Each row of a before or after table is a point. The points were changed in one or more steps. Then noise was added and the rows were shuffled. The steps act on columns, c1 being the first. What was done? A step turns or swaps two columns, mirrors them in a line or flattens them onto one, adds a multiple of one to another, or multiplies or shifts one. Angles are multiples of 10 degrees, from the lower column toward the higher: turns from -170 to 170, lines from 10 to 170 but not 90. Use the fewest steps. Two steps may share a column if one is a turn and the other turns, adds or multiplies; they go together, in the order done. Otherwise the lowest column goes first.

Before (10 x 2)
[[ 0.38 -0.27]
 [ 0.13  0.19]
 [-0.09 -0.65]
 [-0.18  0.11]
 [ 0.30  0.34]
 [ 0.15 -0.60]
 [ 0.02  0.17]
 [ 0.40 -0.41]
 [-0.07  0.40]
 [ 0.08  0.26]]
After (10 x 2)
[[ 0.36 -0.64]
 [ 0.57 -0.64]
 [-0.11  0.25]
 [-0.13  0.17]
 [-0.25  0.10]
 [ 0.06  0.35]
 [ 0.69 -0.39]
 [-0.37  0.42]
 [ 0.55 -0.26]
 [-0.03  0.21]]
Steps: add -0.7 times c2 to c1

Before (12 x 6)
[[-0.18  0.62  0.44 -0.11  0.18  0.51]
 [-0.23  0.13  0.20  0.36 -0.23  0.08]
 [-0.13  0.02  0.08  0.14 -0.36 -0.53]
 [ 0.38  0.18  0.12 -0.42  1.04 -0.48]
 [-0.56 -0.23  0.05 -0.22 -0.40 -0.10]
 [-0.05 -0.28  0.56 -0.11 -0.23  0.14]
 [ 0.18  0.66  0.38 -0.32  0.26  0.48]
 [ 0.02  0.13 -0.12 -0.02 -0.12  0.00]
 [ 0.00 -0.44  0.08  0.03 -0.55 -0.73]
 [ 0.52 -0.56  0.23 -0.22  0.96 -0.02]
 [ 0.00  0.05  0.17  0.03 -0.47 -0.05]
 [ 0.45 -0.30 -0.15 -0.03 -0.13 -0.28]]
After (12 x 6)
[[-0.18  0.62  0.43 -0.13 -0.15  0.52]
 [-0.23  0.14  0.22  0.10  0.44  0.09]
 [-0.02 -0.30  0.58  0.25 -0.03  0.14]
 [-0.55 -0.23  0.04  0.46 -0.06 -0.09]
 [ 0.53 -0.56  0.22 -0.83 -0.52 -0.03]
 [ 0.44 -0.30 -0.15  0.12  0.01 -0.29]
 [ 0.02  0.13 -0.12  0.11  0.04 -0.01]
 [ 0.01 -0.45  0.07  0.50  0.21 -0.72]
 [ 0.38  0.17  0.10 -0.84 -0.75 -0.50]
 [-0.11  0.02  0.07  0.30  0.25 -0.52]
 [ 0.20  0.67  0.37 -0.11 -0.38  0.48]
 [ 0.01  0.04  0.20  0.43  0.20 -0.04]]
Steps: turn c4 and c5 by 110 degrees

Before (8 x 11)
[[ 0.00  0.25 -0.72 -0.14 -0.21  0.10  0.00  0.53  0.02 -0.10  0.44]
 [ 0.41 -0.14 -0.15 -0.27  0.33 -0.25  0.41 -0.19  0.08  0.19 -0.38]
 [-0.10  0.02 -0.25 -0.09 -0.09  0.22 -0.20  0.57 -0.09  0.44  0.37]
 [ 0.19  0.62  0.03 -0.20  0.65 -0.44  0.55 -0.12  0.21 -0.21 -0.03]
 [ 0.10  0.03  0.00 -0.26 -0.32 -0.12  0.27  0.07 -0.22 -0.15  0.36]
 [ 0.25  0.54 -0.42  0.31 -0.22 -0.08 -0.04  0.57  0.41  0.51  0.00]
 [-0.06 -0.04 -0.07 -0.36  0.16 -0.54  0.19 -0.21  0.27 -0.03 -0.12]
 [ 0.25  0.36  0.01 -0.47  0.43 -0.76  0.52  0.06  0.07  0.08 -0.64]]
After (8 x 11)
[[-0.01  0.26 -0.74 -0.15 -0.20  0.94 -0.02  0.27  0.00 -0.08  0.44]
 [ 0.40 -0.13 -0.16 -0.25  0.33 -0.61 -0.35  0.07  0.21  0.17 -0.38]
 [ 0.09  0.03  0.01 -0.26 -0.32 -0.04 -0.12  0.13  0.30 -0.15  0.35]
 [-0.08 -0.03 -0.07 -0.34  0.16 -1.01 -0.28  0.29 -0.02 -0.03 -0.13]
 [ 0.24  0.38  0.01 -0.48  0.41 -0.89 -0.43  0.64  0.32  0.08 -0.63]
 [-0.09  0.01 -0.26 -0.10 -0.08  1.16  0.19  0.21 -0.09  0.45  0.37]
 [ 0.24  0.53 -0.42  0.31 -0.23  0.77 -0.15  0.42 -0.25  0.52 -0.01]
 [ 0.19  0.61  0.03 -0.21  0.66 -0.76 -0.52  0.26  0.23 -0.21 -0.03]]
Steps: turn c6 and c8 by -50 degrees; multiply c6 by 2; multiply c9 by 0.7; turn c7 and c9 by 140 degrees

Before (13 x 18)
[[ 0.34 -0.24 -0.31 -0.20 -0.04 -0.11 -0.31 -0.26 -0.65 -0.81 -0.06  0.09
   0.09 -0.14  0.18 -0.04 -0.01 -0.43]
 [ 0.79  0.23  0.14  0.58  0.08 -0.63  0.03  0.16 -0.42  0.34  0.55 -0.06
  -0.30 -0.12  0.24  0.74  0.16 -0.02]
 [ 0.51  0.24 -0.30  0.39  0.21 -0.36  0.38 -0.29 -0.03  0.30  0.26  0.18
   0.05 -0.74 -0.24  0.97  0.18  0.18]
 [-0.11 -0.38  0.26 -0.21  0.13  0.00 -0.37 -0.11 -0.16 -0.19 -0.04  0.21
  -0.68 -0.03 -0.16  0.13  0.01  0.01]
 [-0.31 -0.33  0.13  0.65  0.04 -0.76 -0.58  0.21  0.60  0.35  0.60  0.99
  -0.19  0.16  0.44  0.65  0.27  0.09]
 [-0.01  0.13 -0.09 -0.48 -0.24 -0.11 -0.12 -0.25 -0.24 -0.69 -0.19 -0.34
   0.07  0.11 -0.09 -0.09 -0.19  0.38]
 [-0.72 -0.10  0.39  0.33 -0.06 -0.75 -0.80 -0.28  0.64  0.56  0.29  0.57
  -0.02 -0.13 -0.09  0.04  0.80 -0.17]
 [ 0.34 -0.02  0.06 -0.25  0.01 -0.02 -0.03  0.14  0.03 -0.74  0.01  0.15
  -0.14 -0.36  0.27 -0.42  0.29  0.00]
 [-0.13 -0.51 -0.21 -0.01 -0.07  0.02  0.28  0.06 -0.22 -0.47  0.06 -0.38
  -0.01 -0.01 -0.08 -0.12  0.11 -0.26]
 [ 0.42 -0.20 -0.15 -0.07 -0.11 -0.17 -0.18 -0.04  0.12 -0.45 -0.17  0.15
  -0.08  0.21 -0.50 -0.32 -0.02 -0.20]
 [ 0.21 -0.23  0.05  0.38 -0.10  0.05  0.11 -0.03 -0.85 -0.84 -0.20  0.07
  -0.16 -0.07 -0.19 -0.40 -0.15  0.20]
 [ 0.88  0.02  0.24  0.15  0.22 -0.11 -0.07  0.18 -0.16  0.30  0.42  0.06
   0.71 -0.52 -0.10  1.06  0.34  0.26]
 [ 0.60  0.03 -0.11  0.58  0.11 -0.24 -0.42  0.26 -0.02  0.43  0.17 -0.05
   0.10 -0.66  0.27  0.59 -0.20  0.11]]
After (13 x 18)
[[ 0.48  0.24 -0.29 -0.41  0.22 -0.34 -0.31 -0.31 -0.02  0.31  0.23 -0.01
   0.06 -0.73 -0.25  0.98  0.18 -0.25]
 [-0.31 -0.32  0.13  0.48  0.01 -0.75 -0.73  0.20  0.61  0.35  0.60 -0.56
  -0.19  0.16  0.41  0.65  0.28 -0.80]
 [-0.11 -0.51 -0.25 -0.24 -0.08  0.01  0.04  0.10 -0.24 -0.47  0.07  0.06
  -0.02  0.00 -0.09 -0.13  0.12  0.46]
 [ 0.01  0.14 -0.08  0.19 -0.23 -0.10  0.47 -0.23 -0.26 -0.69 -0.21  0.50
   0.08  0.08 -0.08 -0.10 -0.17  0.03]
 [ 0.79  0.23  0.15 -0.13  0.10 -0.61 -0.55  0.15 -0.45  0.35  0.55  0.01
  -0.32 -0.15  0.26  0.72  0.17  0.07]
 [ 0.42 -0.19 -0.14  0.20 -0.10 -0.17  0.03 -0.06  0.11 -0.47 -0.16 -0.27
  -0.07  0.20 -0.48 -0.33 -0.03  0.02]
 [ 0.89  0.00  0.21  0.04  0.22 -0.10 -0.16  0.17 -0.16  0.28  0.41  0.16
   0.72 -0.51 -0.10  1.07  0.36 -0.22]
 [ 0.21 -0.23  0.05 -0.18 -0.08  0.06 -0.36 -0.05 -0.86 -0.84 -0.19  0.14
  -0.17 -0.07 -0.19 -0.40 -0.14 -0.17]
 [ 0.34 -0.21 -0.30  0.33 -0.05 -0.12  0.14 -0.25 -0.65 -0.82 -0.06 -0.39
   0.07 -0.15  0.16 -0.03 -0.04  0.20]
 [-0.72 -0.11  0.40  0.75 -0.04 -0.76 -0.47 -0.29  0.62  0.58  0.30 -0.48
  -0.01 -0.11 -0.10  0.04  0.81 -0.33]
 [-0.10 -0.40  0.26  0.42  0.13 -0.01  0.14 -0.11 -0.17 -0.21 -0.05 -0.12
  -0.67 -0.01 -0.19  0.10  0.03 -0.15]
 [ 0.61  0.03 -0.10  0.31  0.13 -0.25 -0.66  0.27 -0.04  0.44  0.17  0.13
   0.10 -0.61  0.27  0.59 -0.20 -0.05]
 [ 0.37 -0.03  0.04  0.08  0.01 -0.04  0.25  0.12  0.03 -0.74  0.03 -0.07
  -0.14 -0.33  0.25 -0.41  0.32 -0.09]]
Steps: mirror c4 and c7 in the line at 130 degrees; turn c12 and c18 by -130 degrees
